Each row is a point. Before rounding, the points of a table are all equally far from one centre. They may lie mostly on one side of it. Write the centre, to within rounding.

Points:
[[-8.0  2.0]
 [ 4.4  0.8]
 [-3.9  4.5]
 [-8.4  1.6]
 [ 0.7  4.1]]
Centre: [-2.2 -3.1]

Points, 13 rows:
[[ 8.8  3.8 -3.3 -5.9  2.8 -0.1]
 [ 2.7  9.5 -3.7 -1.1 -1.2 -2.0]
 [ 0.4  8.7 -0.3  0.2 -4.8  3.7]
 [ 3.9  5.5 -0.3 -8.6  3.7  0.2]
 [ 2.1  8.1  2.0 -4.1  2.7 -0.3]
 [ 4.2  2.7 -8.5 -6.7 -5.9 -3.6]
 [ 7.4  8.0  0.3 -4.7  0.8 -0.3]
 [-1.2  4.8 -3.3  2.3  0.5 -3.7]
 [-1.0  7.3 -3.7  2.0 -0.9 -0.8]
 [ 1.0  7.2  2.9 -7.5 -2.7 -4.4]
 [-2.6  5.8 -3.0  2.1 -1.0 -2.5]
 [ 7.8  0.0 -4.7 -7.3 -0.1 -4.9]
 [ 7.5  7.9  1.3 -2.1 -1.1  2.8]]
Centre: [ 2.3  0.9 -1.1 -3.5 -3.0  0.3]

Points (15 x 9):
[[-1.5  2.3  0.8 -4.4  5.2 -6.3  5.9  4.7  6.6]
 [-2.3  5.3 -1.4  1.1  5.0 -9.6  4.2 -0.3  5.9]
 [-4.6  0.9  2.3  2.3  3.3 -8.3  7.0  4.4  3.4]
 [ 0.8 -0.1 -0.8 -3.6  1.4 -2.7  7.0  2.6  8.5]
 [ 0.1  3.7 -0.1  1.0  6.9 -8.3  6.5  4.3  4.5]
 [-3.6  0.0  1.9  0.1  3.3 -6.1  9.7  2.1  3.7]
 [ 3.6  1.5  3.2  0.6  5.9 -5.7  3.8  4.8  2.6]
 [-0.9 -5.6  0.0  1.9  6.1 -6.8  2.3  3.8  4.3]
 [-0.8 -1.7  0.6 -0.4  6.1 -7.3  4.9  5.1  8.0]
 [-1.5 -0.8  5.1  1.3  3.2 -7.0  2.8  5.5  5.6]
 [-0.1  1.5  4.6 -0.1  7.9 -6.5  4.8  2.1  3.9]
 [ 2.7  2.8  1.3 -2.4  2.1 -4.7  6.2 -0.9  6.5]
 [ 1.0  1.9  5.4  2.1  5.9 -3.0  6.6  3.1  3.7]
 [-3.1  4.1  1.2  2.5  3.2 -6.1  8.3  5.0  6.4]
 [-2.4  1.8 -3.4 -0.3  5.6 -9.3  6.5  4.2  4.5]]
Centre: [-2.2  1.3 -1.2  1.1  3.4 -2.6  2.4  1.9  3.8]

Points:
[[  8.6   4.9   3.9  -1.6  -2.1   0.9  -0.6   2.0   4.9   0.7  -8.2  -3.9
    0.1  -6.5]
 [  5.7   5.9   3.3  -2.3   1.0  -2.5  -8.9   3.4   3.8   1.3  -6.8  -2.4
    4.4  -6.5]
 [  3.9   3.3   5.4   0.4   2.1  -3.4  -7.6   4.0  -0.8   0.5  -5.7  -3.8
    2.3  -7.8]
 [  8.1   7.7   4.6  -3.3  -0.4  -2.8  -3.4   0.1   3.5  -1.6  -5.3  -0.4
    1.1  -6.0]
 [  5.0   6.3   5.2  -2.2   0.2  -2.5  -3.3   0.7   0.7  -0.8  -9.7  -3.4
    1.6  -6.0]
 [  4.1  10.4   2.7  -4.6   2.5  -3.7  -6.1   2.3   0.0   5.2  -6.8  -2.8
   -2.3  -4.6]
 [  4.1   7.8   2.4  -0.3   4.8  -1.2  -2.9   0.2   9.1  -0.4  -7.0  -2.9
   -1.9  -6.1]
 [  7.7   3.1   4.5  -4.6   0.5  -0.9  -2.0   3.1   3.3   0.5  -6.0  -1.8
    1.3  -9.6]
 [  7.8   3.9   4.0  -3.0  -1.6   0.6  -5.2   3.1   3.7   2.4  -7.6   0.0
    2.5  -5.6]
 [  5.8   8.1   2.2  -6.1   1.5  -3.2  -5.4   0.7   1.3  -3.6  -0.8  -6.3
    2.9  -9.3]
 [  8.2   9.3   2.9  -3.5   1.5   0.2  -4.8   2.3  -0.4   2.9  -4.6  -1.3
    0.4  -7.2]
 [  5.5   2.0   2.9  -2.0  -0.9  -1.9  -0.9  -3.8  -0.4  -0.5  -7.2   0.9
   -0.9  -7.5]
 [  7.6   3.1   3.1  -1.3   0.3  -1.0  -5.1   1.3   5.5   3.8  -8.3   1.6
    0.9  -4.1]
 [  7.0   5.4   1.7  -4.5   0.0  -1.8  -0.4   3.1   2.6   4.3  -5.4  -4.5
   -1.4 -11.7]
 [  8.1   4.6   5.0  -4.3  -1.0  -1.0  -1.8   2.0   3.4   5.1  -6.0   0.1
    2.8  -5.4]
 [  4.1   2.3   5.9  -1.7   2.2  -3.8  -4.6   5.7   5.2   2.4  -3.7  -3.6
    5.7  -7.5]
 [  7.9   5.2   2.9  -1.4  -0.3  -0.8  -6.4   5.4   3.7   3.8  -4.5  -0.1
    5.5  -5.0]
 [  6.4   8.6   2.1  -3.3   0.4  -3.9  -4.2  -0.6   0.8   6.3  -5.5  -1.9
    4.4  -7.1]]
Centre: [ 1.8  2.7 -2.4 -2.4  0.6 -1.6 -2.3  1.3  2.4  1.6 -1.2 -4.9  0.1 -2.0]
